Rows are points. The points of each table are mixes of a few directions, plus a little noise. Count the directions of each table, and those that both share. Where both have some left over, give the other angles between the two spaces (their principal angles), to ten degrees, smallest first.
In the rows, zero is written as 128.

First, 6 rows:
[[165 130]
 [112 127]
 [ 99 127]
 [216 131]
 [ 51 125]
 [125 128]]
Second (5 x 2):
[[ 83  42]
 [127 126]
 [133 137]
 [150 170]
 [147 164]]
Directions: first 1, second 1, shared 0; angles 60

First:
[[146 138 197]
 [142 136 178]
 [110 119  60]
 [108 117  49]
 [134 132 154]]
Second:
[[181 137 103]
 [208 161  69]
 [129 114 144]
 [ 67 138 133]
 [ 85 106 166]
 [ 98 113 154]]
Directions: first 1, second 2, shared 0; angles 50

First, 6 rows:
[[164  94 114 130]
 [ 75 178 149 126]
 [209  51  95 131]
 [138 118 124 128]
 [ 75 179 150 126]
 [107 147 136 127]]
Second:
[[178 134 137 116]
 [136  98 124 130]
 [155 111 149 116]
 [ 81 190 138 129]
 [195 123 114 123]
 [  7 125 149 140]
 [144 115  85 143]]
Directions: first 1, second 3, shared 1

First (8 x 6):
[[137 113 174 137 121 164]
 [137 114 173 137 121 164]
 [139 110 184 139 119 172]
 [141 108 195 140 117 180]
 [114 149  61 116 139  76]
 [136 115 170 136 122 160]
 [109 158  34 109 143  54]
 [110 158  33 110 143  54]]
Second, 7 rows:
[[165 135 113  82 101 164]
 [109  90 128 196  99  64]
 [137 124 122 125 111 130]
 [ 95 154 128 143 135 147]
 [106 156 144 114 181 150]
 [ 99  98 166 172 204  55]
 [184 139  95  65  64 185]]
Directions: first 1, second 3, shared 0; angles 80

First (7 x 8):
[[121 144 122 134 128 125 131 121]
 [110 175 113 144 130 120 136 108]
 [123 141 124 133 129 125 130 122]
 [135 112 133 122 128 130 125 135]
 [124 139 124 132 129 127 130 124]
 [176   7 169  85 123 147 105 180]
 [108 178 111 146 130 120 137 106]]
Second:
[[138 137 168 117 155 126 152 113]
 [140 130 104 161  71 104 130 173]
 [119 119  84 144  92 127 104 150]
 [130 126 103 147  92 118 120 154]
 [137 138 174 112 164 128 153 106]
 [125 127 130 122 137 133 126 120]
 [106 120 134  92 185 160 111  79]]
Directions: first 1, second 2, shared 0; angles 90

First, 7 rows:
[[105 115 129 137 171 124 128 161 167]
 [ 85 104 128 145 208 120 128 190 201]
 [106 115 129 137 169 125 129 159 164]
 [101 114 128 139 175 124 130 166 172]
 [164 147 128 115  64 134 128  79  69]
 [149 138 128 120  93 131 128 101  96]
 [188 163 127 105  18 137 126  41  27]]
Second (8 x 9):
[[ 98 109  92  93 236 111  94 177 201]
 [139 144 130 135  47 156 146 120  89]
 [191 146 184  65 110 190 160 193 147]
 [142 141  99 123  88 109 107  60  71]
 [158 133 170 133 108 137 152 121 113]
 [107 112 140 147 178 118 132 154 167]
 [ 86 131  55 149  98 102  94  80  94]
 [106 108 153 180 161 101 141 118 142]]
Directions: first 1, second 4, shared 1

First:
[[116 105 169 147 150  86 148 141 131 121  89]
 [ 30 106 121 238 152 104  48  81  99 152  86]
 [119 132 114 136 124 138 111 118 123 133 134]
 [196 150 119  50 105 158 173 154 146 115 168]
 [ 76 150  55 176 109 180  36  73 102 156 162]
 [187 121 173  68 132 104 206 174 152 104 120]
 [146 124 146 110 131 117 155 144 136 120 122]
 [ 89 130 104 168 128 139  81 100 113 142 129]
 [193 134 150  57 120 127 194 167 150 108 141]]
Second (11 x 11):
[[167 115 116  61 118 134 171 143 158 157  98]
 [151 130 124  84 121 168 194 129 157 133 233]
 [ 93  27 117 224 121 104  87 175 114  72 144]
 [160 140  52 126  80 163  47 140 102 110 104]
 [138 143 147  25 146 150 174 123 157 162 138]
 [103 173 168 144 150 123 119 104 107 112 162]
 [ 98 113 103 156 129 157 160  89 150 174 202]
 [138 114 131 193 118  80  95 150 104  98  47]
 [ 68 130 150 107 165 129 116  91 134 171 112]
 [160 124 109 131 107 117 113 148 122 118  75]
 [131 197 192 157 151  83 132 112 100 104  93]]
Directions: first 2, second 6, shared 2

First, 9 rows:
[[126 129 129 129 129 130 126 128 126 127 127]
 [145 123 124 123 118 111 142 129 140 136 136]
 [ 58 148 145 149 169 200  68 124  76  96  95]
 [210 105 108 104  80  45 197 133 189 165 166]
 [227 100 104  99  70  27 213 134 202 173 174]
 [ 49 150 147 151 174 208  61 124  69  92  91]
 [148 122 123 122 116 107 145 129 143 137 137]
 [ 79 142 140 142 157 178  86 125  91 106 105]
 [111 133 132 133 138 146 113 127 115 120 120]]
Second:
[[136 144 164 106 126 112 132 102 139 109 139]
 [ 97 151 119 144 174 174  56 156  90 120 104]
 [142 116 112 131 118 116 142 137 137 141 132]
 [210 156  95  81 159  94  86 170 152 169 133]
 [ 76 108 133 149 119 170 147 104 104 115 110]
 [ 80  78 134 132  85 166 210  66 118 124 109]
 [ 48  83 132 206  87 152 174 120 106 103 130]
 [236 186 137  73 157  41  76 167 178 143 167]]
Directions: first 1, second 4, shared 1

First:
[[ 62 152  58 176 117 150 189 108 166 188 153 171]
 [138 114 125  99 120  46  84 126  32 152 117 133]
 [ 91 125 120 107 103  73 154 109 175 138 116 148]
 [132 112 194 119 136  48  89  88 133  83  76 114]
 [121 152 122 189 140 159 164 158 184 143 159 141]
 [122 131 132 160 128 151 167 102 156 104 106 124]
 [153 125 126  87 122 206 144 169 180 106 154 110]
 [140 143 130 143 163 221  90 159 147 134 174 117]
 [189 131 110 121 121 183 152 215  97 134 171 113]
 [147 113 148 122 144 138  88  83  55  95  88 103]
 [114 110 142  87 116  33  87  91  83 131  94 134]]
Second, 11 rows:
[[170  91 156 114 143 161 120  86 167  70  85 129]
 [173 155 106 134 125 144 144 155  92 137 138 116]
 [164 128  76 124 113  88 172  58 156 138  81 175]
 [ 98 190 163 140 121 184 147 151  88  85 131  34]
 [ 85 119 152 121 124 131 126 103 142 104 111 111]
 [ 94  94 147 125 136 111  96 137 147 138 145 150]
 [171 109  69  96 102 114 159 114  69 148 109 153]
 [  9 126 154 116 105 104 139  80 139 109 103 101]
 [132  68  91  99 120  88 106 149  92 180 151 189]
 [249 176 123 170 163 173 113 210 126 144 176 123]
 [ 64 153 171 172 153 108  87 165 191 150 176 129]]
Directions: first 6, second 5, shared 3; angles 50, 80

First (9 x 14):
[[155 140 148 120 153 119  46  84  85 138 129 152  95 107]
 [151 139 145 121 150 120  57  90  90 137 129 149  99 110]
 [ 89 110 100 140  91 142 247 193 191 114 126  93 177 158]
 [154 140 147 120 152 119  49  85  86 137 129 151  96 108]
 [144 135 139 123 143 122  80 102 102 134 129 142 108 116]
 [112 120 116 133 113 134 177 155 154 122 127 114 148 140]
 [ 93 111 102 139  94 140 237 187 186 115 126  96 173 155]
 [114 121 118 132 115 133 172 151 151 123 127 115 146 139]
 [141 134 138 124 140 123  88 106 107 133 129 140 112 118]]
Second (10 x 14):
[[170 144  96 156  92  72 128 119 150 136 165 121 108 137]
 [141 124 112 142 118 144 134  84 116 102 150 118 146 145]
 [131 109 203 136  93  47 113 249 154 162  85 158  59  86]
 [135 117 119 161 125 148 133  93 114  54 117 134 121 167]
 [ 86 159  83  90 184 194 115  93 124 159 136 100 190 120]
 [133 157 139 138  87 104 102 154 147 152 156 110 130 116]
 [109 114 113 141 164 131 114 150 132 114  86 131 124 117]
 [124  86 150 134 134 159 139 109  99 100 116 129 148 123]
 [111  82 147  84 181 150 160 134 106 159  93 149 136  99]
 [141 189 121  98 102 130 143  95 139 141 177 131 119 170]]
Directions: first 1, second 6, shared 0; angles 90

First, 9 rows:
[[133 114 119 122 148 123  90  84 104 123 134 133 134 101 117 165 134 129]
 [131 117 121 124 143 125 100  96 111 124 133 132 133 109 120 154 132 129]
 [114 167 154 147  73 141 231 249 192 140 112 112 110 201 159  27 112 125]
 [121 149 142 139  97 135 185 195 162 135 119 121 118 169 145  73 119 126]
 [122 145 140 137 103 133 174 181 156 134 120 121 120 161 142  84 121 127]
 [138  97 107 112 172 118  46  32  78 119 142 140 142  69 104 207 141 130]
 [127 130 129 129 125 128 134 133 132 129 127 128 126 133 130 122 127 127]
 [140  92 104 111 178 117  35  19  71 117 142 142 145  61  99 218 142 131]
 [124 139 135 132 113 132 157 161 145 131 122 124 124 149 137 101 123 128]]
Second:
[[141 158  99 119 115 153 127 100 177 111 143 154 132 135  97 140 104  65]
 [117 126  79 146 110 155 170 140 181 140 137 133 113 188 117 119  96  96]
 [156 133 166 135 171 107 118 148 105  82 138 104 176 164 174 115 175 120]
 [117 130  99  97  74 169 149 136 184 164 142 163  86 129 100 127  74  79]
 [152 112 168 108 163 108 114 133  87 119 128 108 158 128 154 128 163 153]
 [145  52 142 125 200 107  94 127  62 119 154  94 164 177 191 157 176 149]
 [ 80 130 103 178  99 117 150 135 122 158  93 122  86  99 107 116 110 192]
 [112 109 138 161 161  93  78 101  63 112 118 113 134  86 145 154 162 179]
 [127 163 154  95  77 152  93 151 160 108 158 174 105  90 143 120 109  39]
 [135 167 134 117 109 119 186 110 139 167  70 117 125  84  53 104 110 208]]
Directions: first 1, second 6, shared 1

First:
[[129 136  93 111 123 108  95 147 168 153 129 148 103  89 149 121  73 135
  156 107]
 [127 116 177 152 135 157 174 100  71  93 126 100 164 184  97 138 206 117
   89 157]
 [128 129 123 126 127 125 124 130 133 131 128 131 125 123 131 127 121 129
  132 125]
 [127 123 148 138 131 140 147 117 105 113 127 117 142 151 116 132 159 124
  112 140]
 [126 115 184 156 137 160 181  97  64  88 126  96 169 192  94 139 216 116
   84 161]
 [126 111 199 163 139 169 196  89  46  77 125  88 180 209  84 142 241 112
   70 171]
 [130 140  76 102 120  98  79 156 188 166 130 157  90  69 160 118  46 140
  170  97]
 [127 121 158 143 133 145 156 111  94 106 127 111 150 162 110 134 175 122
  104 146]
 [130 142  67  98 119  93  71 161 198 171 130 162  83  59 165 116  33 141
  176  92]
 [130 146  54  92 116  85  58 169 213 182 131 170  74  43 174 113  11 144
  188  83]]
Second:
[[118  56  75 118 125 119 172 119 139 125  45  73 151 113 146 138 107 113
   94 171]
 [ 88 220 168 150 105  82 119  93 159 155 199 149 147  73 113 146 160 142
  150 157]
 [169 132 149 124 157 161  90 165  95 109 151 159  89 170 127 124 124 141
  137  65]
 [141  83  81  83  97 112 154 147 131 118  48  99 141 166 148 118 128 125
   78 138]
 [127 100 129 145 112 219 129 122 106 124 182 176 110 212  91  34  97  72
  194 117]
 [117 137  65 144 136  98 160 130 138 107  87  90 113 102 143 201  98 150
   74 190]
 [ 84 125 165 158 145  96 139 109 133 146 147 118 157  54 125 149 130 110
  167 148]
 [146 108 116  63 107  54 134 153 142 131  33  84 161 113 169 158 168 161
   55 112]
 [101 197 198 153 135  99  99 142 111 133 214 177 122 105 111 143 143 126
  183 104]
 [188 121 133 141 160 239  84 101 127 132 175 154  88 173 107  70 124 140
  149  78]]
Directions: first 1, second 6, shared 0; angles 80

First, 10 rows:
[[143 185 111  95 135 106 132 122 102 115 106 130 145 151  71 100 165 151
  148 133 132 139  97 125]
 [113  78 117 167 128 154 127  90 126 118 148 120 125 106 180 136  91 153
  115 120 101 134 105 120]
 [114  89 124 159 122 139 121 133 135 143 144 124 123 101 173 148  87 124
  122 140 121 119 157 120]
 [ 79  73 114 183 158 182  73 183 121 150 165  94 178  92 175 178  99 133
  125 163  92 119 185 100]
 [161 213 147  56 135  97 145 137 123 108  92 140 132 185  30  92 215 116
  141 105 157 139  92 149]
 [193 235 147  37  83  28 185 128 141 138  66 178  70 170  43  77 166  83
  151 125 206 118 135 158]
 [ 74  56  59 218 144 171  82 120  86 145 168  96 174  56 217 162  36 197
  137 187  65 127 151  77]
 [108  61 147 166 135 172 120 117 149 122 158 117 123 114 183 154 107 121
  101 105 107 129 124 132]
 [167 166 197  64 110  99 166 146 179 124 103 156  79 180  76 114 190  51
  112  77 185 121 132 175]
 [127 124 116 135 130 133 130 104 118 117 130 125 131 126 133 121 124 151
  128 124 115 136 101 124]]
Second, 8 rows:
[[140 158 134 167 146 108 158 116 143 138 117 146  92 140 151 155 108 135
  114 118 127 141 119 161]
 [151 107  84 162 154 155 145  92 123 112 129 159 161 147 130 124 101 145
  124  74 109 176 131 174]
 [115  88  60 202 183 121 154 135 178 169 113 147 142 139 219 116  59 120
   41  74 118  64 167 165]
 [123 139 183  35  67 144  82 140  79  93 148  93 140 106  40 117 202 125
  206 188 140 157 105  65]
 [154 182 155 162 137 106 163 102 130 125 118 152  76 144 127 170 120 144
  139 125 127 178 101 168]
 [ 66  49 118  35  89 149  49 199 124 141 147  60 197  83 119  56 169  87
  119 177 145   9 171  18]
 [156 184 172 127 115 117 147 101 108 107 127 143  86 139  89 165 148 146
  173 142 129 200  91 150]
 [118 118 119 134 134 124 127 139 140 140 125 124 130 125 147 122 119 121
  109 127 130 100 139 123]]
Directions: first 4, second 3, shared 0; angles 50, 60, 60

First:
[[ 58 116  93  22 182 154 119 128 150 104 128 108 164 121  87 151 214  76
  152 146  76 140 132 101  92 172 168 141 140 165 103 101]
 [168 168 139 129 125 108 164 185 115 104 126 195 179 108 172 175  11 199
  136 164 191 152 128 150 151 149  58  99  84 118 182 124]
 [236  84 205 173  94 100 117  99 110 131 100 177  31 137 199  89  97 108
  135 162 202 101 167 151 178  20  31 173 134  65  49 104]
 [117 114 126 136 125 134 115 106 132 140 129 103 106 136 114 108 168 105
  123 112 107 118 127 121 121 117 153 138 144 129 109 132]
 [ 95 126 109 130 131 139 119 115 135 139 136  94 130 133  99 118 167 115
  120 103  92 124 117 118 112 143 174 125 141 143 133 140]
 [105 153 105 140 127 132 137 143 129 133 139 117 161 125 113 140 110 155
  119 111 116 137 110 128 119 163 154 104 120 143 171 145]
 [194  68 187 127 118 117 103  83 123 127 101 149  33 140 169  86 166  67
  142 160 163 100 169 133 155  33  67 187 151  84  23  94]
 [130 165 117 132 127 122 152 167 122 118 136 153 178 115 137 161  60 180
  127 135 148 147 116 138 132 165 113  98 100 134 185 137]
 [121 156 113 158 117 126 140 147 124 135 139 126 157 125 123 139  88 168
  116 111 129 136 110 134 127 155 141 101 115 135 178 149]
 [102 124 114 128 131 137 119 114 134 137 134  99 126 134 104 118 165 112
  122 109  98 124 121 119 115 137 165 128 141 139 127 135]
 [ 84 136  98 134 131 141 123 121 136 141 140  88 144 133  91 122 162 124
  116  96  86 128 110 117 107 157 186 116 138 150 150 146]]
Second (9 x 32):
[[181 104 131 120 105 122 137 127 132 131 134 146  75 108 141  74 121 152
  135 110 131 140 179 137 108  94 101 155 159  97  96 126]
 [163 148 143 156 132 112 152 145 124 115 109 154 113  98 185 113 113 164
  118 126 155 142 121 132 121 118  97 155 133 119 156  93]
 [153 157 127 165 113 117 149 111 115 139  86 144 118 140 180 118 121 152
  117 111 156 127  95 112 148 104 116 156 128 104 166  95]
 [113 105 135 128 128 133 106 102 130 137 130 103 108 142 104 119 167  87
  128 127 114 111 132 124 130 113 147 132 136 128  95 136]
 [132 112 144 108  98 116 105  95 112 136 118 134 125 145  96 135 115  95
  149 138 168 115 128 123 158  91 124 110 100  91 105 146]
 [ 77 128 108 211 199 185 124 117 153 156 128  61 119 223 191 164 203  92
   74 130   7  78  80 122 145 177 166 161 181 222 113 113]
 [167 144  69  65  79 131 170 152 131 134 143 163 134  95 100  83  68 215
  151  80 126 175 186 125  82 138 123 123 146  86 158 150]
 [ 92 131 134  64 117  96 112 139 121  99 144 127 166  47  45 122 142 117
  155 125 174 160 129 121  92 139 160  91  90 110 153 139]
 [ 73 119 157 133 181 140  98 162 135 105 162 117 191 157 111 224 103  80
  126 205 118 101 107 155 166 180 119  69  82 194 108 154]]
Directions: first 3, second 6, shared 2; angles 60

First, 8 rows:
[[127 129 124  93 145 100 118 144 145 111 131 128 161 128 124 141 132 142
  119 137 129 138 146 137 127 127 137 120 131 129 118 146]
 [157 128 141  87 178  82 149 110 173 107 152  79 125 180  92  98  82 140
  114 168 111 127 213  91  94 163 158  83 129  98 183 158]
 [136 133 129  67 158  83  98 150 165  89 133 119 168 144 132 137 146 142
  114 130 137 141 147 154 131 122 138 128 146 151 100 165]
 [116 125 126 191  92 178 153 109  87 166 120 143  89 106 132 123 119 112
  143 118 123 116  96 110 130 128 114 136 113 113 145  89]
 [128 127 133 176 100 171 123 112 105 143 120 136  86 125 150 113 144 104
  143  98 135 115  77 139 141 117 107 156 131 150 115 106]
 [141 132 132  81 157  91 106 138 162  95 136 112 150 152 129 125 136 137
  118 131 134 135 150 144 126 128 137 125 144 147 114 160]
 [ 90 122 110 184  78 173 154 137  69 176 110 173 131  64 130 163 129 130
  140 124 123 129  89 118 140 115 115 135 100 100 129  80]
 [127 128 130 147 116 146 126 123 119 134 124 132 112 126 136 124 135 118
  134 116 131 123 106 133 134 123 120 141 129 137 121 120]]
Second (8 x 32):
[[ 72  81 114 117 119  83 151 123 117  81 169 112 249 143 111 144  84 113
   90 139 131 144 187 128 114 135 218  85 202  75 205 135]
 [141 138 132 131 129 139 120 130 132 137 118 132  98 127 131 123 138 130
  136 124 127 124 114 128 130 126 109 139 113 141 110 127]
 [133 124 133 148 119 131 108 126 152 115 131 118 101 165 125 104 132 108
  131 115 136 118 128 119 125 128 139 138 146 140 121 135]
 [121 127 124 118 132 124 138 130 116 131 131 131 148 113 128 141 123 134
  126 135 126 133 134 132 128 129 131 119 127 117 137 125]
 [128 118 131 152 113 126 105 125 155 107 136 113 109 176 122 100 127 103
  129 116 139 117 135 116 123 129 151 135 157 140 128 138]
 [163 173 132  96 157 157 152 137  89 193  90 164  88  41 147 166 156 177
  149 144 108 138  83 148 144 121  37 141  36 142  82 106]
 [125 132 126 113 137 127 144 130 109 140 124 138 146  98 130 147 127 143
  126 138 122 137 127 136 131 129 118 120 113 119 132 123]
 [144 131 134 150 120 139 105 126 152 122 124 121  83 161 127 102 139 113
  137 114 137 116 118 119 128 127 124 143 133 150 109 133]]
Directions: first 3, second 2, shared 0; angles 30, 60
